Rows are points. Two turns around zero, p and q, are shown by what they do to some points. Where does a point land after both, in the order given? Backwards means that the second turn is done in reverse. Each puzzle has new turns, and all numbers are rounded.

Turn p:
[0.5 1.3] => [0.1 1.4]
[-0.8 -1.5] => [-0.4 -1.7]
[-4.3  2.7] => [-4.9  1.4]
[ 2.3 -0.6] => [2.4 0.1]
[ 2.3 -1.9] => [ 2.7 -1.2]
Turn q:
[ 0.3 -1.3] => [ 0.5 -1.2]
[-0.5 -0.2] => [-0.5 -0.3]
[-3.2 -1.7] => [-2.8 -2.2]
[3.3 3.2] => [2.7 3.7]
Where do these land?
q, then p: [-0.4 -2.5] => [ 0.7 -2.4]
q, then p backwards: [4.2 2.0] => [4.4 1.6]
q, then p backwards: [-2.1 -0.3] => [-2.1 -0.1]
p, then q: [-1.7  0.8] => [-1.9  0.0]

Turn p:
[-1.7  0.3 -3.2  1.7] => [-1.7 -1.1 -2.8  2.0]
[-2.1 -2.1 -1.6  0.5] => [-2.0 -2.6 -1.0  0.0]
[-0.1  1.6  2.6 -2.1] => [-0.3  2.7  2.0 -1.6]
[-1.1  0.6  3.7 -0.6] => [-1.0  1.4  3.5 -0.6]
[ 5.1 -0.8 -3.0  3.0] => [ 5.3 -1.9 -2.7  2.5]
[ 0.0  0.3  1.5 -2.5] => [-0.2  1.4  1.1 -2.4]
Turn q:
[-1.9 -6.7  0.3  0.9] => [-0.4 -6.9  1.4  0.3]
[ 0.9  1.5 -1.5 -1.7] => [ 0.0  1.5 -1.8 -1.6]
[ 1.2  2.5 -1.0  1.3] => [ 0.3  2.4 -1.5  1.5]
[ 2.7  2.4  1.5 -0.3] => [ 2.6  3.0  0.2 -0.1]
[-2.9  0.2  0.6 -0.1] => [-2.5 -0.1  1.6  0.0]
Where do these land?
q, then p: [ 0.3 -0.1 -1.1  2.2] => [ 0.1 -1.3 -0.7  2.0]
p, then q: [ 1.6  1.1  1.7 -1.2] => [ 1.4  2.3  0.4 -0.8]
q, then p backwards: [ 0.4 -3.1 -4.1  0.6] => [-0.6 -2.5 -4.4  0.9]
p, then q: [-0.8 -2.6  0.3  1.1] => [ 0.4 -2.6  1.2  0.0]
q, then p backwards: [-1.5  4.7  3.2 -2.8] => [-0.8  3.4  4.3 -3.4]

Turn p:
[-3.7 -2.4  2.3  0.2  1.4 -2.5] => [-2.5 -2.7  3.2  1.2  1.3 -2.4]
[ 0.4  0.5  0.3  1.7 -3.7  3.9] => [-1.4  2.1 -0.8  1.3 -2.7  4.0]
[-0.2  3.1 -2.0  2.8  0.6 -1.1] => [ 0.2  3.4 -1.8  1.6  1.8 -1.6]
[ 0.2 -1.7  3.0 -1.6  1.5  3.1] => [-0.2 -1.8  2.7 -1.8  0.6  3.5]
[ 1.3 -2.4  1.1  1.7  1.4 -0.6] => [ 1.9 -1.5  1.7  2.1  0.8  0.4]
[ 0.7  0.4 -2.2 -3.7  0.2 -3.3] => [ 1.4 -1.4 -1.9 -2.8 -0.8 -3.7]
[ 4.5  0.9  0.9  2.4  1.8 -0.7] => [4.8 2.0 1.2 1.2 1.1 0.5]
[ 0.3 -2.3 -1.8 -2.5 -1.0  2.3] => [-0.3 -2.8 -2.2 -1.4 -1.5  2.1]
[-3.6  3.8 -1.4 -1.1 -2.2 -1.1] => [-4.0  2.7 -1.9 -1.5 -0.8 -2.7]
Turn q:
[-1.7 -0.8 -0.6  0.9  0.9  0.4] => [-1.6 -1.0 -0.1  1.1  1.1  0.2]
[ 0.7  3.5  2.0 -2.5 -2.9 -2.2] => [ 0.3  3.4  0.5 -2.9 -3.6 -1.8]
[ 1.1  1.0  0.2 -1.7 -1.0  1.2] => [ 0.9  0.9 -0.4 -2.1 -0.5  1.0]
[ 4.8  1.4 -4.2  3.3  2.3 -3.3] => [ 4.8  3.0 -2.1  5.2  1.8 -1.7]
[-1.1  2.3  2.6 -2.2  0.3  0.8] => [-1.5  1.8  2.1 -3.0 -0.1  0.2]
[-3.3 -5.6 -1.8  0.2  0.8  1.5] => [-2.4 -5.9 -1.7  0.7  2.1  0.2]
[ 0.7 -3.2  1.9 -0.9 -0.3 -1.0] => [ 1.3 -3.1  1.4 -0.9 -0.7 -1.4]
[-1.2  1.3 -0.1  2.8 -0.1  2.5] => [-1.8  0.7  0.4  1.9 -0.1  3.1]
Where do these land?
p, then q backwards: [ 1.1 -2.1 -2.2  1.2  1.3  1.8] => [ 1.2 -1.8 -2.5  1.3  0.3  2.0]
q, then p backwards: [ 2.4  1.4 -1.8  1.1 -2.0  0.2] => [ 2.8  0.7 -1.6  1.3 -1.8  0.9]
p, then q: [ 0.4  1.1  0.6 -0.4  5.7  2.7] => [ 1.1  0.3  2.2 -2.1  5.5  1.0]
q, then p: [ 1.4 -0.1  0.0 -2.6 -0.5  0.6] => [ 1.3 -0.9 -0.8 -2.4 -0.8  0.0]
q, then p: [ 1.7  0.9  1.3  0.6  0.9 -3.7] => [ 2.0  2.2  2.0  0.7 -1.0 -2.4]
q, then p: [-8.0 -0.7  0.7 -1.4 -2.5 -1.1] => [-7.1 -3.2 -0.4  0.6 -0.8 -3.6]
q, then p backwards: [ 1.1 -0.5  1.4  1.5 -2.9 -0.4] => [ 1.7 -1.6  0.9 -0.2 -2.8 -0.2]

Turn p:
[-3.2 -0.4  0.4 -2.1 -1.2  0.3 -1.7 -3.9  0.0] => [-3.4 -0.3 -1.3 -2.8 -1.8  1.3 -0.7 -2.8  0.5]
[-1.5  0.5  0.3  2.8  2.3  0.7  0.1  3.0  2.3] => [-0.9  0.1  2.0  2.8  3.1  1.0  0.7  1.5  2.1]
[-0.3 -1.7 -2.9  4.6  2.6 -1.3  1.8  0.0  0.5] => [-0.7 -2.4 -0.9  4.2  3.1 -1.8  2.5 -0.7 -0.4]
[-3.0  0.9 -0.8 -4.3 -1.7  1.5  0.4 -2.1 -4.3] => [-2.4  2.4 -3.3 -3.4 -2.1  2.5 -0.5 -0.5 -3.5]
[ 0.4  1.8  2.6 -0.4 -3.8 -2.2 -1.9  0.9 -1.7] => [-0.8  1.9  1.9 -0.6 -4.1 -2.0 -2.2  1.6 -0.4]
[ 2.8  2.4 -1.8  4.1  4.4 -0.3  2.0  0.6  3.7] => [ 3.2  0.8  1.2  4.7  4.0 -1.3  2.9 -2.0  2.6]
[-0.3 -0.5  1.7 -0.6 -5.1  2.9  0.6 -2.0 -1.8] => [-0.2 -0.9 -1.2 -0.9 -5.8  2.8  0.0  0.8 -0.8]
[ 1.3 -1.3  2.8 -2.4  1.3 -0.2 -0.7 -0.2 -1.9] => [ 1.2 -0.6  2.0 -2.5  0.1  0.6 -2.0 -0.6 -2.5]
[ 2.2 -0.3 -3.3  1.8  3.0  0.7 -1.9  1.8  2.0] => [ 2.2 -0.7 -1.5  2.6  4.1 -1.0 -1.5 -0.1  2.3]
[ 1.5 -1.3  0.9 -3.4 -1.8 -2.2  1.4  2.0  1.1] => [ 1.6 -0.2  1.0 -3.9 -0.5 -2.0  0.9  2.7  0.1]
Turn q:
[ 2.9 -1.7 -0.5  3.7  2.1 -1.0 -3.8  2.1  2.0] => [ 2.2 -1.9  0.7  3.1  2.8 -0.5 -2.7  0.8  4.4]
[ 0.9  0.8 -2.4 -4.3  2.9  2.8  0.6  0.8 -3.0] => [ 0.6 -1.3 -3.0 -3.7  1.7  1.9 -0.4  3.2 -3.2]
[-0.2  3.1  0.8  1.4 -5.6  1.4  0.5 -0.9 -1.8] => [ 0.7  4.6  0.2  2.8 -3.5  1.4  0.8 -0.2 -2.4]
[ 0.1 -0.9 -1.0  2.5 -1.6 -0.4  4.0 -0.9  3.7] => [ 0.7 -0.2 -0.7  1.0 -1.6 -0.6  4.6 -2.6  2.9]
[-4.4 -1.6 -2.1 -2.7 -0.5 -2.4  0.0  1.6  3.2] => [-4.9 -1.6 -2.1 -1.5 -2.3 -2.7  0.0  0.2  2.5]
[ 1.1 -0.5  0.4 -3.9  1.8 -4.4  0.6  1.6 -1.0] => [ 0.3 -0.6  0.8 -4.1  0.5 -4.5 -1.2  1.9 -0.3]
[-1.2  0.7  2.8  0.7 -1.5 -1.7 -4.9 -3.6  0.1] => [-1.6  2.5  2.0  1.7  0.2 -0.4 -4.7 -3.8 -0.5]
[ 2.7 -0.2  0.3  2.1  0.3  1.5  2.6 -1.4 -0.2] => [ 3.4 -0.2  0.5  0.5  0.8  1.3  2.6 -1.3 -0.3]
[-1.9  0.6  1.0 -2.5 -0.3  3.1 -0.4  1.4  0.2] => [-2.2  0.1  0.0 -1.7 -1.5  3.1 -0.5  1.6 -0.4]
[-1.3 -2.4 -0.5  1.0 -1.0  3.6  0.6  0.4 -3.2] => [ 0.0 -2.8 -0.1  2.1 -1.5  2.7  0.7  0.9 -3.2]
[ 1.3  2.3  1.2  1.9  3.4 -2.6  0.1 -1.0  0.0] => [ 0.7  1.6  1.8 -0.2  4.6 -1.8  0.6 -0.6  0.6]
Where do these land?
q, then p backwards: [ 2.7  1.4  4.3  1.0  1.0  4.0 -2.3 -1.9  0.4] => [ 0.7  1.9  3.6 -1.4  3.8  4.5 -1.1  0.4  0.3]
q, then p: [-1.9 -0.8 -5.8 -1.1 -0.5 -2.0 -1.8  4.4 -0.4] => [-3.0 -0.9 -2.4  1.3  3.0 -4.2 -0.3  4.5  1.6]
p, then q: [ 2.1 -0.9 -1.9 -1.7 -0.2 -3.2 -0.2 -1.4  0.8] => [ 0.9  0.0 -1.2 -2.0  0.1 -4.0 -0.8 -1.1  0.0]
p, then q: [ 0.8  1.1 -0.7 -1.2 -2.2  0.2  2.4  1.5 -1.1] => [ 1.4  1.5 -0.8 -0.1 -1.2 -0.6  1.4  3.0 -0.4]
p, then q: [-1.7  1.2  4.4 -2.0  0.3  1.3 -1.1 -1.7  0.0] => [-1.4  1.8  1.1 -1.7 -1.8  3.6 -1.7 -1.5 -1.5]
p, then q backwards: [-1.1  0.8 -3.9  1.9 -0.3 -4.8 -0.3  2.1 -3.1] => [-2.7  2.3 -3.4  0.7 -0.4 -4.8 -0.7  0.6 -3.1]
q, then p backwards: [-2.0 -1.0 -2.5  1.8 -0.8 -5.0  0.3  4.2  1.5] => [-0.5 -0.4 -2.5  3.6 -3.4 -4.3 -0.8  1.9  2.6]
q, then p: [ 0.7 -1.8  2.8 -0.5  3.5  2.3  1.4 -1.2 -0.8] => [ 1.7 -2.1  1.2 -2.5  0.7  3.3 -0.6 -1.0 -2.3]
p, then q: [-1.0  1.9  1.7  0.6  1.4  4.2  0.8 -4.2  1.6] => [ 0.8  0.8 -1.2 -0.1 -0.6  5.0  1.8 -4.1 -0.8]
q, then p backwards: [-0.7 -2.9 -1.5  1.0 -3.4  0.0 -0.3 -0.3 -1.0] => [ 1.5 -0.6 -0.2  3.0 -2.3  0.2 -0.3 -2.0 -1.8]
p, then q: [ 2.1  1.1  3.2  0.3  1.3  3.0  1.0 -1.4  2.1] => [ 3.1  0.7  1.5 -1.1 -0.6  3.7  0.4 -2.3  0.7]
